Rows are points. A path goes straight from each point to the next, and from the last back to the first. The post is the endless flat space through its rows: a point in 2 columns, a line in 3, a plane in 4, and so on, so that a path can go around it. Count how often the path circles the post. Going back the other way cancels.
(in the rows, 128 means zero)

Post (1 x 2):
[[107 116]]
Path (27 x 2):
[[ 96 107]
 [ 77 146]
 [108 147]
 [123 125]
 [ 96 142]
 [ 73 105]
 [107 101]
 [143 102]
 [138 148]
 [ 76 140]
 [ 84  86]
 [130  83]
 [145 111]
 [130  92]
 [125 118]
 [119 156]
 [ 74 129]
 [ 80 103]
 [118  94]
 [140 117]
 [116 141]
 [ 61 112]
 [ 87  77]
 [141  84]
 [136 156]
 [103 131]
 [ 94 114]]
Times around: 4

Post (5 x 6):
[[140 160 173 136 110 170]
 [128 110 167 124 137 104]
 [167  92 153 155 124 132]
 [147  89 101 161 140  88]
 [113 115 165  85 162 126]]
Path (13 x 6):
[[135 120 147 129 157 148]
 [111 155  88 157 129 123]
 [115 103 158 149 129 120]
 [149  82 164 113 175 167]
 [164 136 188 159 136 103]
 [137 118 195 106 133 117]
 [146  61  72 148 124  70]
 [151  58 181 156 122 116]
 [127 162 139 176 131 137]
 [122 170 158 101 145 155]
 [153 114 159 116 123  84]
 [ 98 132 167  99 127 115]
 [110 109 172 128 128 150]]
Times around: 2

Post (10 x 11):
[[118 143 154 113 165 100 134 154 133  96 139]
 [111  91 115 165 155  93 157 100 155 126 148]
 [136 107 172 103 114  97 127 149 114 115 134]
 [123 128 145 138 125 128 114 169 124  97 114]
 [ 96 109 150 184 153 119 146 116 156 114 195]
 [130 159 139 125 115 106 120  65 109 191  80]
 [117 128 160 146 136 107 128 119 129  76 115]
 [140 114 134 110 125 104  86 130 110  84 169]
 [124 144 155  62 130 206 113 101 137 152  94]
 [140 116 170 133 156  91 103 143 139 114 104]]
Path (31 x 11):
[[110 147 190 167 195 130 139 156 158 113  97]
 [119 158 122 126 169 120 154  45 145 106 139]
 [150  94 162 140 103  95 111 125 155 119 159]
 [125 138 145  53 111 118  96 139 130 144 120]
 [129  97 159 106 150  61  77 182 116 121 158]
 [ 99 174 174  48 177 117 163  80 115 104 131]
 [143 174 147  94 125 105 103 151  73 132 120]
 [145 142 149 101 172 140 134 109 128 104 185]
 [142  99 151 164 119 105 165 129 170  95 145]
 [ 95  96 194 119 148 133 190 139 182  74 113]
 [102 105 198  93  93  84 126 129 104 133 126]
 [ 76 135 151 126 159 124 134 104 113 111 133]
 [137  89  68 173 138 137  66 147  98  81 128]
 [144 142 110 153 141 113 168  86 119 104  78]
 [128 141 156 141 154  91 138 131 152 111 135]
 [126 163 150  97 115  95  98 122 135 175 134]
 [ 88 109 117 128  86 106 121 144 107 126 163]
 [104 140 182 135 124  88 159  98  92  93  72]
 [132  93 178  89 162 111 157 120 113  77 122]
 [150 116 126 175 129  95 116 109 122 127 172]
 [147 160 176  96 179 112 137 131 185 149 135]
 [119 114 126  85 134 154 106 142 162  94  92]
 [110 138 188 118 103 134  74 110 115 164 109]
 [117 105 155 158  99 153  87 101 109 109 106]
 [155 132 169 134 169 123  84 141 110 143 120]
 [138 129 158 114 156 117 142  82 146 132  99]
 [148 143 115 161 122 154  70 108 117  77 149]
 [117 158 157 129 129 171 139  84 159 121 129]
 [ 94 163 174 145 145  99 122 142 160 150 189]
 [107 143 105  86 166  87 124 113 127 146 104]
 [131 113 180 126 168 104 113 171 120 138  64]]
Times around: 5

Post (13 x 14):
[[156 112 156 171 108 101 129 114 150  59 132 157 124 162]
 [125 146 106 145 105 114 148 142 107 101 110 134 101 179]
 [114 109 106 144 142 133 159 113 114 110 160 111 132 143]
 [166 137  90 125 125 131 111 139 113 140 158 158 117 169]
 [129 116 106 154 109 146  97 148 118  85 113 147 140 136]
 [134 114 114 145 100 177 174 128 118 173 106  94 164  97]
 [117 150 204 149 130 171 119 102 105 117 166 113 137 102]
 [122 135 172 113 109 159 129 103 154 110 119 103 147 100]
 [112 147 160 121 122 130 158  90 106 146 123 143 165  97]
 [130 119 153 167  96  85  69 105 126  76 166 131 109 153]
 [105 171 114 172 144 155 170  95 145 170 128 125 167 118]
 [127 106 102 144  99 127 136 151 151 113 146 172  81 135]
 [124 109 159 160 126  91  88 175 137  78 139 141 104 161]]
Path (25 x 14):
[[143  99 166 120 105 116  51 111 128  83 138 114 161 132]
 [158 113 181 118  95 141  94 150  72  88  88 110 198 130]
 [179 128 111 148 110 130 146 111 131 169 150 135 148 120]
 [127  93 126 119 147 127 164  84 164  55 168 123 106 116]
 [109 123 162 106 115 137  53 145 125  56 176 140 100  74]
 [122 183 100 170 144 116 146 115 149 148 132 214 106 144]
 [ 97 101 127 169 114 109 177  88 163 128 127 166 121 129]
 [ 79 107 111 139 100 166 162 163  90 147 106  89 161 106]
 [130 173  95 138  84 133 159  91 163 132 150 166 109 114]
 [154 136  74 168 173  94 118 121 145 141 153 122 117 178]
 [119 158 141  91 176 132  93  77 115 138 150 130 194 119]
 [116 156  86 147 100 180 171 119 151 136 127 158 117 159]
 [140 113 179  73  73 172  88 143  97  88 148 148 134  71]
 [137 139 191 107 105 112 138 108  72 134 114  74 138  84]
 [128 112  94 109 130 152 164 114 156 135 158 172  84 138]
 [ 99 148 148 110  72 144 111  80  96 132 128 130 133 122]
 [144 140  61 130 121 114 119 137 135 191 204 167 119 137]
 [123 127 126 171 129 115 167 157 132 124 108 130 131 136]
 [138  71  79 185 129 127 149 139 138  86 122 118 119 140]
 [ 82  92 174 146 151 146 129 127  95  72 166 124 115 159]
 [113 112 161 130  71 140 131 172 150 109 107 113 115 150]
 [148  59 121 155 108 137 138 170 153  97 121 133 145 147]
 [116 145 141 145  75 112 149 136  86  81 109 142 126 118]
 [146  81 123 114  99 129  81 161 122 103 152 132  91 112]
 [162  81 176 127  96 139  84 148 108 181 177  97  90 100]]
Times around: 5

Post (17 x 18):
[[133 108 129 124 128 116 135 141 115  95 166 156 167 123  99 134 142  94]
 [128 135 106 104 135 142 158 117 131  83 128 122 165 157  97  98 150 124]
 [140 155 114 134 129 101 179 102 145 131 164 129 147 128 153 117 103  99]
 [ 63 147 144 179 160 141 124 128  94 143  91 172 118 106 142 118  97 154]
 [128 138 115 153  94 101 146 106 149 108 145 124 187 142 134 128 132 127]
 [ 77 152 176 167 111  95 117 175  81 129  97  94  96 134  89  78 126 136]
 [124 160 198 121 149 136 110 112  79  71 103 120 146  78 121 115 157 101]
 [ 82 160 155 116 103 187 141 123 122 154 119 146 172 159 173 147 178 115]
 [109 129 144 108 140 103 118 124 137 123 120  99 116 112 139 140 119 138]
 [158 145 127  88  97  86  78 111 112 142  86 177 146 126 101 116 106 117]
 [171 146 186 117 158 121 108 108 142 170 136 153 132 129 128 115 169 140]
 [148 132 159 116 101 115 142 170 123  92  90 103 136 162 150 113 125 126]
 [126 120  78 119 133 115 124 167 111 145  96  93 139 128 147 118 103 121]
 [100  95 146 129 125 178 131 107 105 125 116  87 151 154 173 148 174 146]
 [172 137 142 120 114 116 126  99  99 122 110 115 131  94 116 147 139 148]
 [130 124 177 115  78 121  97 134 138 128 124 114 157  92 151  87 144 148]
 [136 187 124 130 138 166 125 139 140  74 114 121 138 141 153 112  65 119]]
Path (26 x 18):
[[115 128 137 117 101 150 128 112 142 132 121 134 182 116 157 114 137 132]
 [168 148 149 146  85 107 194 168 141 120  98 100 141 151 155 128 135 112]
 [111 140 112 125 128  80 181 142 170 145 151 154 146 153 131 117 145 115]
 [ 81 154 180 121 119 112 166 131 149 146 149 128 121 135 192 151 130 128]
 [114 130 137 139 154 134  69 142  76 176  91 145 159  86 169 119  93 133]
 [147 136 169 187 132 115 204 132 136 120 127  88 111 175 150 109 111 157]
 [139 109 143  89 123 167 112 137 157 127 127  91 112  95 135  54 145 166]
 [160 134 140 168 106 115 135 117  99 101 163  93 153 101 130  94 159 138]
 [143 171 108 112  92 155 107 134  95 120 131 115 212  74 141  90 147 114]
 [204 154 150 133  94 130  90 166 113 166 167 124 135 173  72 144  91 109]
 [129 137 100 130 160 127 119 124 148 103  66 113 161 123 131 140  92 140]
 [171 132  88 117 120  35 141 130 150 166 127  89 115 101 119 122 149 107]
 [133 187 158 118 177 107 144 132 123 103 146  86  99 104  76  77 152 134]
 [163 103 130  98 161  87 126 110  81 122  95 139 133 123 126 157 121 128]
 [126  85 177  62 139 116  76 145  83 152 120  51 143  88 138 165 166  96]
 [124 157 104 169 103 127 157 105  78 157 106 192 101 158 105 127  63 124]
 [ 93 141 111 134 112 112 170 195 152 179  54  98 104 157 161  92  90 145]
 [182 124 182 110 133 110 145 151 150 127 134 164 146 123 197 149 144  89]
 [132 137 124 100 143 163 134  99 111 112 170 115 142 117 152 164 144  97]
 [ 79 129 120 125 135 163 141 109  68 104 142  71 184 105 155 156 142 114]
 [141 190 163 103 156 156 126  98 109  94  99  46 101  78  93  87 108 120]
 [108 138 194 166 152 131 169  46  98 112 177 146 111  51 175 128 114 104]
 [ 68 119  77 115 155 123 116 170 119 213 124 166 132 144 198 115 128  77]
 [164 172 125 125 173 191 115 113 127 143 154 119 119 144 141  65 108 140]
 [ 88 170  88 148 126 137 151 153  98 107 133  80 132 106 107  90 137 148]
 [162 106 144 116 190 160 151 187 144 101 161 116 136 138 110  75 148 149]]
Times around: 5

Post (17 x 18):
[[155 118 127  94 116  96 154 106 137  99 147 172 119 143  90 105  89 136]
 [169 111 117  64 133 101 161 150 110 112 154 145 150 139 128  69 122 133]
 [138  61 123 126 132 112  83 133 116 129 145 136 146  95 119  69 116  97]
 [139 163  98  84 123  73 156  81 106 102 120 168 119 157 107  77 141 126]
 [ 98 113 170 107 110 165 126 116 117 162 117 192 116 159 142  99 103 103]
 [178 167  73 129 149  58 125 168 123 106 184 121 101 142 139 127 154 144]
 [112 162 151 112 156  92 142 144 123 141 177 137  60 118 105 123 147 105]
 [126  96 123 109 170 103 130  84 100 142 123 137 154 146 115 142 126 130]
 [139  93 113 129 108 121 103 114 143 117 113 105 164 120 129 155 117  96]
 [135  71 132 128  98 129 168 151 156  93 144 149 124 149 123 101 133 131]
 [116  70 128 139 139 127 186 154 173 120 152 160 157 101 122 166 129 116]
 [ 98  92 115 142 121 138  81 147 144 100 103 134 109 112 105 124 110 114]
 [119 166 108 106 116  91 139 127 155 152 115 162  69 180 111 101 132 120]
 [159  99  96 116 145 125 125 123 117 120 129 143 132 158 144 149 147  86]
 [138 109 102  85 139 104  88 111 134  83 174 133 151 157 159 150 133 124]
 [106  87  94 132 140 122 162 133 127 133 175 122 101 127 136 136 127 112]
 [127 144 150  99 174 122 174 108 172 108 159 135  98  97 148 127 126 115]]
Path (32 x 18):
[[188 200  64  57 120 107 120 111 127 120  97 122 114 145 159  74 111 124]
 [111 118 111  97  94 121 165 115 103 101 162 160 149 161 110  72 147 116]
 [ 89 114 116  83 181 140 138 131  95 117 160 121 145 135 150 153 117 129]
 [161 133 120 112 144  53  81 135 139  93 111 123 183 138 128 129 104 151]
 [144  60  88 145 142 104  90 117  90  99 130 144 121 170 154 154 136 133]
 [201 109 141 119 161 118  74 149 133  82 179 152  66 136 131 126 143 105]
 [178  37 115 153  87 146 109 157 125 145 107 122 172 136  91 154 125  73]
 [129  93 126 122 171 159 126 144  91 102 140 167 123 130 105  88 110 114]
 [ 89  83 152 109 147 131 107 126  91 195 165 152 130 166 104  86 100  98]
 [146 141  99 104 136 116 149 119 137 151 156 130 157 145 132 180 121 111]
 [ 86 128  85 117  99  94 116 109 111 170 100 158 149 145  95 134 135 106]
 [165 162  72 114 155  99 118 154 145  82 136 132 129 136 126 119 144 138]
 [168 148 100 144 154 119 125  60  88  94 115 120 155 154 158 139  78 165]
 [127 129 111  96 135  57 104 170 111  70 135 157 131 124 115 103 135 131]
 [107 132 139  83 197 112  80  76 124 103 130 136 109 160 171 131 138 118]
 [158 151 112 117 133 109 200 128 134 100 122 103  70 160 104 101 135  99]
 [101  87 165 126 128 115  98 182 134  82 171 158 159  91 116 129  88 133]
 [127 181 126 165  74  77 213  93 163  65 107 194  54 170  98 161 156 110]
 [134 104  86 136 142 129 113 132 121 111 135 122 141 143 159 160  86 182]
 [174  85 144  78 190 163 151 142 110 135 185 121 110 127 159 116 109 136]
 [212 118 114 116 150 139 132  87  94 107 137 154 146 175 129 130 113 118]
 [148 101  99 122 111  72 130 117 135 114 171 152 154 187 146 108 163 103]
 [145 132 135 101 144 117 153  94 137  92 178 144  90 156 154 152 110 109]
 [113  88 132 122 134  89 153 159  71 156 145 146 137 126 104 173 115 127]
 [130 122 108  80 117 104 148  72 134 144 184 125 119  88 158  56 103 102]
 [127  89 143 125 145 191 181 106  80 138 150 123 101  74 115 116 126  72]
 [135 145 112  99 152  70  94 114 179  40 147 145 185 136 117 122 147 160]
 [117 126 135 118 118 131 180 128 141  94 169 140  96 115  88 143 144 106]
 [ 85 141 113  89 168 100 157 154 113 122 185 136 223  81 152 151 119 149]
 [123 131 116 137 129  91 157 135 155  61 169 184 121 126 114 130 124  93]
 [145  88 108 144 144 109 124 162 154 145 143 155 135  94 119 163  93 103]
 [115  58 119 138 109 108 106 165  91 184 163 130 104 135  93 120 135  94]]
Times around: 4

Post (17 x 18):
[[121 102 148 135  94 151 135 119 124  73 164 176 144 131 155 130  92 113]
 [ 88  92 131 146 137 135 152  94 148 150 171 130 153 125 143 108 141 107]
 [102 143 135 113 144 110 141 136  90 120 180 121 140 166 131 156  79 134]
 [ 85 143 135 142 135 130 136  87 142 100 121 130 100  95 118 118  94 155]
 [107  94 135 109 127 153 103 136 143 123 126 197  99 119 111 159 130 145]
 [131 142 165 124 165 131 130 120 157 138 144 136  75  92  90 130  95 134]
 [159 154  99 174 110 127 129 111  82 181  97 128 119 131 114 116 139 111]
 [134 145 148 158 141 138 152 113  94  96 172 156 142 137 161 117  75 181]
 [157 190  86 115 111 136 173 147 133 183  69 119 161 128 131 126 141 130]
 [131  88 165 134 142 126 118 136 136  86 124 133 132 103 138 154 136 118]
 [161 179  77 151 121 104  94 180  75 180 159 147  90 115 162 113  76 122]
 [127 142 158 113 157  97  91 108 122 166 119 138 130 142 101 107 126 141]
 [ 95 119 144 124 100  57 101  68 160 143 150 112 125 158 111 167 187 141]
 [187 127  69  81 162 140 135 139 124 115  91 114 139  93 147 154 121  64]
 [118 115 101  87 133  73 150 131 129 132 132  95 144 145 112 131 122 137]
 [102 105 132 159 132 130 100  94 165  95 149 123 118 139  97 144 150 143]
 [122 104 124 137 108 165 106 107 110 144 180 111 150 120 146 113  91 145]]
Path (31 x 18):
[[116 117  56 122 102 101 107  85 158 156 127 108  98 125 122 118 111 132]
 [111 174  72 115  88 115 103 106 123 187 102 137 106 130 132 122 121 131]
 [139  55 164 117 127 113  88 126 175  99 190 128 114  79 170 142 162 108]
 [162 146 145 140 131 186 120 131  90 158 125 116 135 106  74 132 120 145]
 [110 164 142 147 126  89 145  81  93 146 130 166 127 125 138 154 153 150]
 [122 130 122 102 143 161 124 107 122 128 152 123 112 151  83 102 129 104]
 [133 125 103 111 100  94  62 111 157  74 114 165 106 152 131 134 156 128]
 [154 108 146 127 123 123 138  94 160 144 171 132 143 160 105 114 123 112]
 [170 121 113 160 136 162  50 173 107 181 129 138 112  80 152 159  76  87]
 [ 88 134  90 130 139 126 120  85 149 135 192  80 149 108 155 132 109 124]
 [123 144  93 169 133 175 169  96 145 110 132 140 145 126  71 122 150 128]
 [118 160 103 135 140 117 138 107 119 146  91 154 123 107  98 131  82 136]
 [133 147 127 137 114 105 185 126 109 148 100 134 159 154 139 138 114  87]
 [ 68 127 127 112 130 117 149  80 132 109 163 145 124 198 123 122  96 117]
 [177 149 137 132 175 143 125 141 121 104 118 149  74  90 136 163 113 153]
 [123 136 106 117 175 148 111 152 152  99  97 112  86 103  43  85  87 170]
 [195 137 170 144 141 179 100 115 117 161 181 140 132 119 126  66 104 160]
 [166 138 148 140 163 129  77  72 134  82 157 159 105 162 116 104  91 152]
 [134  70 112  99  44 134 109  70 158 144 160 115 100 104 104 116  81 111]
 [186 152 152 138 160 177  55 109 130 163 166 136 115  85 154 163 101  86]
 [103 163 103  97 119 125 144 102 144 167 136 113 118 109 105 144 116 125]
 [ 55 130 107 110 111  76 132 138 135 173 140  89 120  89 130  93 150 151]
 [148 125  90 170 113 156 108 155  93 104 139 136 120 114 161  82 133 128]
 [115 182 151 132 120  91  87  70 108 123 186 106 112 157 117 161 125 104]
 [131 151 159 144 129  84 117 148 121 126 194 144 138 129 118 131  80 167]
 [ 86  73 101 139  53 171  92 102 136 123 128 181 125 105 162 168 125 140]
 [101  78  76 111 130 160 131  66 206 115 106 147 125 134  94 117 161  83]
 [ 59  93 126 144 105 150 125 122 180 166 249 122 163 176 176 151 198 107]
 [ 91 111 143 115 119 114 114 113 129  91 166  94 151 128 107  98 138 185]
 [106 137 124 125 124 115 205 143 156 163 175 109 177 121 115 126 131  98]
 [140 113 109 127 115 109  85 134  93 133 181 140 157 154 159 154  73 102]]
Times around: 1

Post (17 x 18):
[[115 122 116 145 131 119 126 104 135  94 126 132 190 121  94 120 136 106]
 [145 140 130 159 123 136 135 125 107 113 114 133 170 160 101 176 181 113]
 [145 115 148  84 167  83 149 124 104 112 142 172 114 124 129 103 171 161]
 [141 121  99 125 116 141 138 120 117 134 131 100 170 156 143 142 123 127]
 [161  96 139 166 138 217 110  92 167 119 112  88 157 144 109 148 100 149]
 [126 162 134  81 111 130 130 109 111 122 131 139 111 122 109  80 142 145]
 [110 148 106 113 113 109 173 160 114 103 156 217  82 123 107 116 126 156]
 [135 110 143 160 107 183  55 107 143 137 152  98 136 124 123 174 102 123]
 [136  98 114 135 127 142 140 120  98 106 124  95 159 129  80 163 132  92]
 [157 138 141 152 111 154 148 162 111 108 123 129 179 103 120 110 141  99]
 [101  97 115 159  95 163  81 129 153 148  62  63 146 141 116 148  94 164]
 [142 151 130 117 131  85 133 166 108 149 126 184 108 153  80 110 106 140]
 [111 175 160  96 147  81 171 143 141  83 144 141  90 143 108 112 131 144]
 [139 129 101 145 159 116 112 139 123 115 161  98 127 135 105 100 155 136]
 [171 140 131  88  89  85 159 138 146  91 136 161  87 134 103 118 145 143]
 [124  71 112 174 113 176  81 112 152 121  99 117 104 188 126 135 111  94]
 [111 103 148 118 127 144 134 148 135 141 158 128 164 150  91 119 167 116]]
Path (26 x 18):
[[130 194 160 128 136 122 116 107 123 115 214  85  99 136 101 101 179 140]
 [124 134 150 125 132 147 125 180 137 134 138  87 110 173  82 123  88 147]
 [139 128 118  97 143 131  83  78 123 132 149 109 141 130 145 144 123 174]
 [ 77 118  92  63 168  74 169 141 164 142 131 152 114 178 133 120 165 196]
 [ 94 163 184 123 150 116 129 109 125 104 143 152 156  80  77 109  95 117]
 [132 144 115 176 121 149 138 135 126 131 113 181 160 124  54 113  84  92]
 [141 164 123 111 167 114 102  96 138 130 124  93 113 149  83 202 126 168]
 [166 112 114  95 114 158 163 124 129  64 173 111 147 135 122 145 155 101]
 [121  98 121 113 158 130  94 142 150 123 179 105 111 148 107 110 179 161]
 [130 161 159 106 204 148 168 108 185  76 113 100 155 112 144  57 139 143]
 [127 103 132 102 108 119 113  73 167  95 153 115  91 125 138 185 116 157]
 [108  64 102 146  90 106 143  90 119  69 118 155  92 136  97 112 136  87]
 [129 144  84 163  97 135 159 133 147  63 103 113 143 147 111 114 136 137]
 [106  99  86  93 109 127 162 154 154 101  44  72 128 163 162  86 145 176]
 [131 104 123 147 129 176 102 169 107 174 123 156 152 109 137  98 168 131]
 [150 131 129  79 132 161 130 107  93 180 168  93 112 115 121 108  96 130]
 [220 134 129 152 135 187 140  86 172  91  58  68 183 136 127 158 124 117]
 [ 74 128 104 118 134 140 168 124 116 116  74  53 141  79 134 116 105 164]
 [106 152 126 166 148  75 157 142 115 130 156 124 156 138  70 149 119 140]
 [102 156 144 118 116 103  89 143 153 158  92 119 141 136  92  91 111 215]
 [167 173  99 169 133 155 103 135 107  85 123  91 170 149  79 130 124  77]
 [162 100  78 124 167 155 115 164 155 125 185 116 113 118  53  99  76 122]
 [147 149 167  76  83 162 136  95 138  76  89 102 118 149 107 145 126 153]
 [131 121 139 159 142 160 119 105 130  86 128  91 134 110 126 148 115 143]
 [110 118 121 143 100 127 175 171  91 161 108 142  89 146 127 144 134 153]
 [152  79 109 152 136 120 153 131 129  92 145 101 122 111 112 164 148 116]]
Times around: 2
